Each wall is flat, endless, passes through zero and stands at right angles to its row. A trip goes straight from one point to another. Which walls does it cross, in order?
(in the rows, 128 means zero)

Walls:
(1): [115 126]
(2): [115 152]
(3): [137 118]
(4): [157  89]
(5): [102 111]
(6): [108 103]
(7): [ 63 118]
Trips:
[163 161] to [138 146] -> none
[144 118] to [168 148] -> none

Walls:
(1): [ 72 125 169 100]
(2): [121 155 110 121]
(3): [126 112 126  72]
(4): [148 106 162 155]
(5): [110 120 104 163]
(6): [100 131 136 161]
Trips:
[157 102 135 100] to [ 83 147 143 101] -> 1, 4, 2, 6
[ 90 132 170 156] to [154 120 170 147] -> 5, 1
[ 83 143  98 148] to [ 85  97 150 119] -> 3, 2, 4
[ 94  71 135 107] to [133  65 108 126] -> 6, 1

Walls:
(1): [127  92 176 121 152 126 138 134]
(2): [121 122  97 144 142 123  86 103]
(3): [189  92 166 138 160 184 151 136]
(4): [112 136  93 146  76 136 155  60]
(5): [116 198 106 138  98 121 121 161]
(6): [133 134 142 162 123 144  86 147]
(7): [126 110 106 119 134 141 162 134]
(8): [104 101 111 175 153 149 185 105]
Trips:
[142  99 124 134 193 121 119 160] to [139  85 148 153 135 131 170 159] -> 2, 6
[133 165 123 109  81 143 161 126] to [141 126  83 137 105 138 146 130] -> 8, 2
[151 121  82 141 129 193 125 184] to [ 84 100 136 109 133 141 117  89] -> 2, 5, 4, 1, 6, 3
[ 83  97 109 122 136 113 150 115] to [129 143 120 126  94 130  95 130] -> 1, 5, 8, 7, 6

Walls:
(1): [174  84  90 129 147 158 114 123 114 118 177]
(2): [109 117 109 114 138 155 125 120 148 139 183]
(3): [154 117 121 119 132 118 155  97 174 123 160]
(4): [108 165  90 123 148 177 137 131 161 157  77]
(5): [137 105 124 148 103 160 100 167 123 127 121]
(6): [136 127 123  95  95 117  90 116 155 138 138]
(7): [158 165 103  83 110 138 165 176  98 175 130]
(8): [150 102 103 144 145 166 109 116 174 101 173]
Trips:
[122 148 149  87 114 130 142 125 147 105  95] to [117 144 137 155 103 114  89 153 127 103 143] -> 3, 7, 5, 4, 8
[128 143 129 144 106 130  86 147 138 170 125] to [133 154 142  92 151 164 108  96 170 127 139] -> 2, 8, 3, 7, 5, 1

Walls:
(1): [126 113 108 133 136 134 114 142 121 153 150  65 125 122]
(2): [130 121 124 116 140  99 136 172 123 108 127 139 147  58]
(3): [149 129  89 157 108 115 111 128 106 118 111 150 118 121]
(4): [101 161 141 130 148 143 157 170 124 136  97  93 116 118]
(5): [149 152  96 178 133 173 142 100 111 141  95 150 132 116]
(6): [132 145 136  89 107 147  74 127 149 106 147 136 118 137]
(7): [126 114 110 137 122 118 176 110 127 142 146 106 130  58]
(8): [152 116 136 120 119 128 136 115 106 109 143 185 137 150]
(9): [169 125 102  87 110 103 101 118 136 112 133 144 133 145]
Trips:
[151 146 108 115 152 172 173 152 128 113 130 142 124 127] to [146 110 157 139 103 136 112 147 127 126 160 147 176 158] -> 7, 9, 6, 4, 2, 5
[100 140 145  56 102 131 119 107 169 153 127 105 123  90] to [137 178 126 112 137  85 129 109 142 145 106 144 101 170] -> 2, 1, 7, 8, 3
[102 107 171  61 139 142 103 108  93 139 178 133 157 118] to [115  91 102 122  89 140 134  79 131 120 184 105 148 106] -> 7, 2

Walls:
(1): [ 96 110 132 108  88 126 120 159 137  92 162 114 151 101 144 109 137 166
 106 106]
(2): [133 161 108 114  92 150 127 110  95  88 143  85  93  78 155 143 135 115
 138 123]
(3): [126 155  98 134 171  97 172 201 117 113 131 214 147 104  91 127 148 126
 122 138]
(4): [133 146 170  83 119 107 146  81 141 123 105 150 130 131  78  79 157 129
 113 143]
(5): [137 187 140 149 100 133 117 135 166 134 100 102 143 131 166 148 196 147
 150 137]
(6): [110  88 156 117 158  92 108 111 135 150 124 165 110 101 121 119 174 117
 153 163]
(7): [126 167 172 130  80 136 111 123 170  90 132 133 119  81 190 107 133 149
 175 137]
(8): [157 126 124 120 140 156 158 131 135 129  97  86 122  88 122  68 130 151
  60  96]
Trips:
[116 138 109 130 139  96 120 109  69 107 121  96 140 137 180 145 123  90
 173 102] to [ 98 115 164 120 125 168 106 144 161  84 171 121 112 111 119 142 125 125
 128 144] -> 1, 5, 6
[173 131 122 118 107 156  94 115  83 151 139 171 130 171 143 111 129 148
 139 139] to [ 96 104  56 140 140 153  99 178 147 147 109 146 100 113 134 129 147 101
 122 154] -> 4, 6, 3
[123 126 141 108 120  83 130 154 139 106 121 165 163 163 110 143 107 122
 113  97] to [130 110 168 131  79  95 126 119  89 176 123 118 157 167 103 130 161 174
 106 109] -> 5, 3, 6, 8
[135 138 183 166 109  91 135 159 108 150 147 125 185 127 134 184 127  96
 120  98] to [ 87 146 143 144 102 168 142 113  73  99 112  90 143  95 127 137 139 129
 143 100] -> 2, 7, 3, 8
